Each row of a before or after table is a point. One or more steps were done to the points. Then noise was added and the rows were shuffled. The steps act on how far a point lies along the listed directions, d1 being the first. What was done? A step turns or swaps two directions, mirrors them in a line or flattens them onto one, adds a multiple of one to another, or multiplies one. Angles are multiples of 10 degrees, from the lower direction toward the higher: turns from -170 to 170, lines from 10 to 170 but not 90. Use the fewest steps. Two steps may share a direction if one is a turn and the other turns, adds or multiplies; they go together, in the order done. Otherwise the lowest direction goes first.

Directions:
(1): [33 18]
(2): [ 18 -33]
Before (10 x 2):
[[ 10  35]
 [-11 -48]
 [-28 -26]
 [ 20  19]
 [  5  -7]
 [-20  -2]
 [-16 -36]
 [-46  10]
 [-23 -53]
 [-23  -9]]
After (10 x 2):
[[ 19   6]
 [ -3 -33]
 [ 11  38]
 [ 23  30]
 [ 12  57]
 [ 48   0]
 [-14 -21]
 [ 23  13]
 [  2  46]
 [ -4   5]]
Steps: turn d1 and d2 by 170 degrees

Directions:
(1): [-6 38 25]
(2): [ 10  25 -37]
(3): [45  0 11]
Before (8 x 3):
[[-30 -10  27]
 [-32 -36  51]
 [-19   9 -35]
 [ -3 -15  16]
 [  2  33 -10]
 [ -4   0 -38]
 [-18  29 -24]
 [ -7 -16  26]]
After (8 x 3):
[[ 23  34   3]
 [ 15 -26  29]
 [ 20  18 -27]
 [ -4 -28  14]
 [ 31  23 -13]
 [ 10 -61  35]
 [ -2  33   8]
 [ -2 -21   6]]
Steps: turn d1 and d2 by -30 degrees; multiply d3 by -1

Directions:
(1): [47  2 25 -3]
(2): [  3 -53  -1   4]
(3): [-21   0  42  25]
Before (14 x 4):
[[ 20 -11   5  -9]
 [-47  43 -32  -7]
 [ 24  -8   1  -2]
 [-23  -4 -22  -4]
 [ 16  -4  -7  -1]
 [ -3  -6  -3   7]
 [ -7  27  -3  13]
 [-52 -10  43  34]
 [ 18  27   7  -1]
 [ 13  29  24   4]
 [  8 -10   9  -4]
 [-10 -13  13  10]
 [ 18 -12  17  -6]
 [ -7 -11  -3  16]]
After (14 x 4):
[[ -8  13   0  -6]
 [-16  14  -5  -8]
 [ 35 -59  11   0]
 [-26 -16 -11   6]
 [-13  13 -16   0]
 [  0 -24  -3  15]
 [-23  20  -2  -9]
 [ 26  -5  14  -5]
 [ 13  12   3  13]
 [ -7   8 -13   5]
 [  4   4   1   4]
 [-23 -19 -18   5]
 [ 10  -2  39   7]
 [  6   8  10   3]]
Steps: turn d1 and d2 by -160 degrees; multiply d3 by 0.4

Directions:
(1): [  5 -11  -1 -50  35  20]
(2): [ 38  36 -19 -24 -22 -11]
(3): [ 17  -7   6   9 -24  57]
(4): [ 13 -35 -52  10   2  -4]
(5): [16 29 -9 31 43 13]
(6): [ 45 -27  32   8   8 -18]
Before (11 x 6):
[[ -2  12 -29   7  12  -2]
 [  6   2  23  -8   9  19]
 [  5 -13  -8   8   5 -21]
 [ -6   1   3   9  10 -19]
 [ 10  -3  12  -5   8   8]
 [ 11   9 -15   3   0 -16]
 [  8   6   2  -7   8  14]
 [ -2   7   9 -19   4  10]
 [ -2  -3   9  -6  -6  16]
 [ 10  -1 -19  -9  11   1]
 [ -4   1  11 -12  10  10]]
After (11 x 6):
[[ 13 -32 -36  11   4 -24]
 [ -7  18  31 -11  13  12]
 [  9  19   8   3  13  15]
 [ 18 -13 -47   7  17  -1]
 [  1  28  54  -6  12  21]
 [  9   8  22  -1  11  10]
 [ -6   4  23 -14  -6  18]
 [ -6  23  32 -22   6  13]
 [ 17   1 -32  11   0 -18]
 [  7   3 -61  31  17  -4]
 [ -6   3   5  12   9 -20]]
Steps: multiply d5 by 2; turn d1 and d5 by 20 degrees; multiply d4 by 3

Directions:
(1): [-46  -2 -10   9 -42  33 -21   6]
(2): [-24 -18 -43 -13  -8 -32  40   5]
(3): [ 32 -16 -18  51 -29 -12  -3 -21]
Before (11 x 8):
[[-21 -11 -10   4 -16  -4  -2   7]
 [  8   3  32 -11  27  15   2   7]
 [  5  15   5  -7  14   7  14   4]
 [ 21 -11  -8  18 -15   4  -7 -18]
 [-33   9 -14 -34  -1   5  15   9]
 [-40   2 -20 -33 -20  -6  20   8]
 [-42  26  29 -43  21  33 -12  12]
 [ 27  11   9  23  20 -16  -3 -12]
 [-15  -2  -9   5  -8  -2  29 -13]
 [ 11  16  36 -16  21   6  -7  10]
 [  3  35  51  -4  18  41 -52  -1]]
After (11 x 8):
[[  5  14   5  -8  17   4  15   3]
 [  4   7  16  19  -6  18   2 -19]
 [ 17   4 -13  10  24 -37  22  -9]
 [ -6   5   9 -33  23 -18  23  16]
 [ -5  22  32  -4 -20  37 -36  -3]
 [ 10 -16 -24  10 -17  -5   8 -16]
 [-55  22  18 -50  17  28  -2  16]
 [-13  -5   7  13 -18  11 -22   4]
 [ -7  -6   9 -24  29  -6  26  12]
 [ -9  25  20 -11  -1  34 -23   2]
 [-61   3 -31 -49  11 -19  30  15]]
Steps: multiply d1 by 1.3; mirror d2 and d3 in the line at 80 degrees

Directions:
(1): [ -7  33 -29 -48 -17  41   1   5   4]
(2): [-17  38  30  36 -15  20 -33  27   4]
(3): [-23  31  -1  11 -41 -29  37 -27 -11]
(4): [-13 -15 -30  27  -5  10  38  42  31]
(5): [  5  31  18 -24  32 -30  23  42 -16]
(6): [-22 -40  34 -26 -36   7   5  25 -22]
Before (11 x 9):
[[ -6 -12 -32 -20 -17  28  -8 -17  19]
 [  8  16   0 -14  -4  55 -34  42 -10]
 [ 21 -24  10 -30  23  -4 -20   0 -22]
 [-12  16 -38  14  -7  25  10   4  16]
 [  8  25 -24 -26  19   8  -3 -39  -2]
 [-10  54 -33  36 -24  41 -21   4  27]
 [  6  12 -14   3  21 -13  23  16  13]
 [-13 -18  -3  26 -18  -3  26  11  10]
 [ -1  -6  -7  -2   6  19 -10   7  24]
 [  5 -39   0   5 -13  22  -3   7   3]
 [-13 -12   8 -37 -27   7 -11 -15 -17]]
After (11 x 9):
[[ -9   5  -6  29 -16 -16  25 -15   4]
 [-26   8 -19  -1 -35  20  13   0   1]
 [  2 -33  21  -2  -3 -10 -20 -15 -14]
 [-14 -33 -14 -10 -27  16  -1 -10  12]
 [-10 -10  -5   3  -6  13   2  11  22]
 [ -1  -2 -10 -51   3  26  -6 -16  -9]
 [ 24 -30  -5  -8  36  -1 -12  17  -5]
 [ -4  20 -13 -15   2  -5  30  13   6]
 [ -1 -13  13  18 -11  34 -14  57  -8]
 [  8 -32  -6  31  -7   5   7  -2  10]
 [-31  37  -7   6 -60  48 -16  13   4]]
Steps: turn d1 and d6 by 70 degrees; multiply d6 by 0.7; turn d3 and d4 by -40 degrees

Directions:
(1): [-10 -52  12  10  20  24  30 -41 -19 -12 -26]
(2): [-29  18 -27 -35 -34  54   9 -15   5  14  -3]
(3): [ -4 -30  19 -33  -6 -15  11  28  50  19 -38]
(4): [ 29 -27 -11 -43 -16 -12  34  18 -28 -14  36]
(5): [-31   9  12  13  42  23  39  40   6  11  29]
Before (12 x 11):
[[ -3   0  20   3   4 -22  -5  22  22   0  -9]
 [ 22 -37  -9 -33 -17 -13  16  -9 -16  -9   9]
 [ -9   7 -16   3  18  39  35   5 -15   1  26]
 [  0  48 -16  19 -16 -10 -36  -4  -2   4  14]
 [  1  30 -17 -13 -23  11  -3  19 -17   1  31]
 [ -3 -14  18  -2  20  -9  23  32 -10   0  37]
 [ 14  -6  15   8  39 -24  21  38 -14   0  41]
 [ 10  12   3  22  18 -32 -27  13  10  -4  -3]
 [  1 -25  -6  -2  19   2  35  19 -11   9  34]
 [-14  31  -6  22  10  31  -3  -2 -10  11  14]
 [-33  11  15  15  19   6  11  15  19   5  -7]
 [ -3  23  -2  -3  10 -18 -21  18  17  18  18]]
After (12 x 11):
[[  8  20  16  43  23 -31 -46  -6  13   7 -16]
 [ -1  34 -22  19 -11  21 -29 -27   5   4 -13]
 [ 25  -1  -4   0   8 -39 -13  20  -2 -11  13]
 [ 21  37 -23  -4 -32   2 -33  -9 -15   4  14]
 [  6 -24  20  -4  -1 -21   2   3   9  -8 -18]
 [-12   7  21  33   9 -12 -36 -13  14   6 -19]
 [ 18  53 -26 -11 -28 -24 -20  32 -12   2  53]
 [-12  60 -14   7 -19  11 -29  23   3  12  21]
 [  6 -15   2 -11 -24 -17 -12 -26   2 -13 -28]
 [-14   0  -1  38  14   2 -25 -21  16  18 -20]
 [  9  14  -7 -12  -4 -25 -27   5  10  12  13]
 [-33  -9  13  20  38  22  23   7  13  12  -1]]
Steps: add 1 times d3 to d1; turn d4 and d5 by 140 degrees

Directions:
(1): [-21  38  30  28  39 -31  36  -7  -3  13 -29  -4]
(2): [-50 -17  43  -2  -6  -4 -25 -17 -18 -50   4   8]
(3): [  1 -57  -4   6  25 -11 -27  12   3  16 -57   1]
(4): [-22  -6 -19 -21   9  40  40  27 -29 -23 -21 -37]
(5): [-29  26 -10 -35  -3   6 -36 -37  -5  39 -14 -34]
Before (14 x 12):
[[  1   0 -14  -9  -1  13   4   6   3  15  -4  -4]
 [  1   5  -7   7  13   0  37  15  -8 -12 -14  -4]
 [ -6 -16  16   5   2 -12  -7   2  -7 -14 -15   7]
 [  5   7 -10 -11  -3  -4  -7 -14  11  21 -15 -10]
 [-22  26  27  10   2 -18   8 -18  -8   0  14  14]
 [ -6  -6  -4  -4  14   5   4  17  -6   6 -18   2]
 [-13  11  -6  -8  10   8   7  -5  -4   4  -7 -14]
 [-20  15   3  -2  13   2  22   1  -3   0   9  -7]
 [  4  -2  14   6  -6  -7  -2   0   2 -11   3   9]
 [ -2  27  -4   4  10  -1  27   7  -6   9 -17 -19]
 [ -3  28  10  10  12 -14  11 -17   8  25  -4   0]
 [  6   1  -6   2   0  18  22   8 -14 -12   1  -4]
 [-22  14  10  -7  -4   1 -14 -13 -15  -6  10  -6]
 [-10 -11 -10 -11  -4   3 -24  -2  -2  10 -11  -1]]
After (14 x 12):
[[-15  23 -19 -33   1   8  -8 -23  -1  30 -26 -37]
 [-10   7  -2  -3  15   5  16  18  -7   3 -14   0]
 [ 13 -13  -9   7  -2  21  30  21 -15 -23   4   2]
 [-23   4  -4 -15   6  -5 -33 -20  -3  29 -23 -13]
 [ 15  -9  21  20  -8 -16  -2   2   9 -16  10  24]
 [ -9   0 -20 -18   5  24  12   8  -7  15 -17 -23]
 [-20  18  10 -14 -13  -8 -53 -37  -3  16  14  -2]
 [ -7  28  25   5 -20 -20 -18 -31   6   3  43  28]
 [-11  39  -3 -11  -4   9  10 -23   0  22  11 -16]
 [-21  20 -10 -23   6  15  -4 -15  -7  14  -6 -27]
 [ 10   1  -8  12   6  12  60  32 -11 -36   3   0]
 [-16  13  -4 -12  -1  10  10  -2  -2  -1  22  -6]
 [ -8  35 -17 -15  -1  24  38  10 -15   0  -6 -37]
 [  5  -6  31  22   2 -32  -6  -5   4 -11  -2  28]]
Steps: turn d1 and d3 by -50 degrees; add -1.5 times d2 to d4; multiply d5 by 2.5

Directions:
(1): [ 42  18  -8 -20   0   4 -31 -26  19 -26  60  12  18  -7]
(2): [ 12  -2 -13  20  47   2  -2  -4 -36 -17 -17 -21  56 -30]
(3): [-18   6 -30   6 -17  39  -1 -41  -2  26  15 -59 -12  -9]
(4): [ 50 -11  -5  13  -7   0 -21  34 -33  43  13 -16   0  38]
(5): [ 45 -27 -21 -15 -13 -29  19 -39 -24 -11 -26   4 -36 -19]
Before (13 x 14):
[[-23  -5  -6  21   9  14   0   1  -6   8 -17 -18  12  -3]
 [  2   3  -1  16  -4  11 -10  17 -20  34  11 -19  -1  18]
 [  1   4   4  -1 -15  -4  -5   3  10  -2   6  11 -10  -2]
 [ -7   6  12 -15  -7   0  -8   6  21  -2   9  15  -7   7]
 [ 10   7  -5  -1  -6   4 -11   4  -1  16   6  -9   7   7]
 [-19  -3 -13  11  16  19  10  -9 -17  12 -23 -36  13  -8]
 [-11   3   1 -11  -4   0  -4   5   9  -1  -2   1  -5   8]
 [ -9   7   2   2  11  14 -12   5   0   3   4  -8  10  -7]
 [  5  -3  14 -12   3 -10  -4  -3   2 -23   6  24   3  -7]
 [ -5   6 -16  -1   5  10   4 -19  -3 -14   3   2   0 -15]
 [  1   4   7  -6  10  -5   5   2  21 -20   5  18   3  -4]
 [  5  -3  -8  12  -2  -1   0  -1 -27  14  -7 -22  -5  -4]
 [ -9  -1 -11  -3  -2  10   1 -11  -7   5   1 -16  11  -5]]
After (13 x 14):
[[ -2   7  11  -3   9   4 -14  16   5  -1   6  11   6   0]
 [-37   7  11  14  22  -2  14   5  -6 -12 -24   6  18 -20]
 [ -5  -3   7 -11  -4 -11   3   9   4  -7  -4  19   5   4]
 [  1   7  -6   1 -13   7  -9 -12   8  -1  14  -6  -4  -9]
 [ 26   6  -9  -4  -3  12 -12  -4  11   8  33 -11  -3  11]
 [ -2  10  -5 -10  -8  18 -15 -15  15   6  24 -14   0   0]
 [-14   2  -4  -8  -4   6  -3   1   5   3  -3  -9  -4   6]
 [-28 -16  25   7  11 -19  27  44  -9   8 -58  22  -8  16]
 [-16  -6  10  10   9 -19  17  10 -19  -8 -34   8  -3 -14]
 [  0  11  -2  -7   7  -1  -6  -7  10 -12   3   6  20 -13]
 [-33 -17  18  22   4  -9  14  37  -5  12 -46  13  -5  14]
 [ 19   4  -5 -10  -7  -3  -7   2   3  -8  18  26 -11   8]
 [ 30   0  -6 -10 -10  10 -23 -15  -8   3  38  -9   2   6]]
Steps: multiply d1 by 2.5; turn d2 and d3 by -130 degrees; turn d2 and d4 by -120 degrees
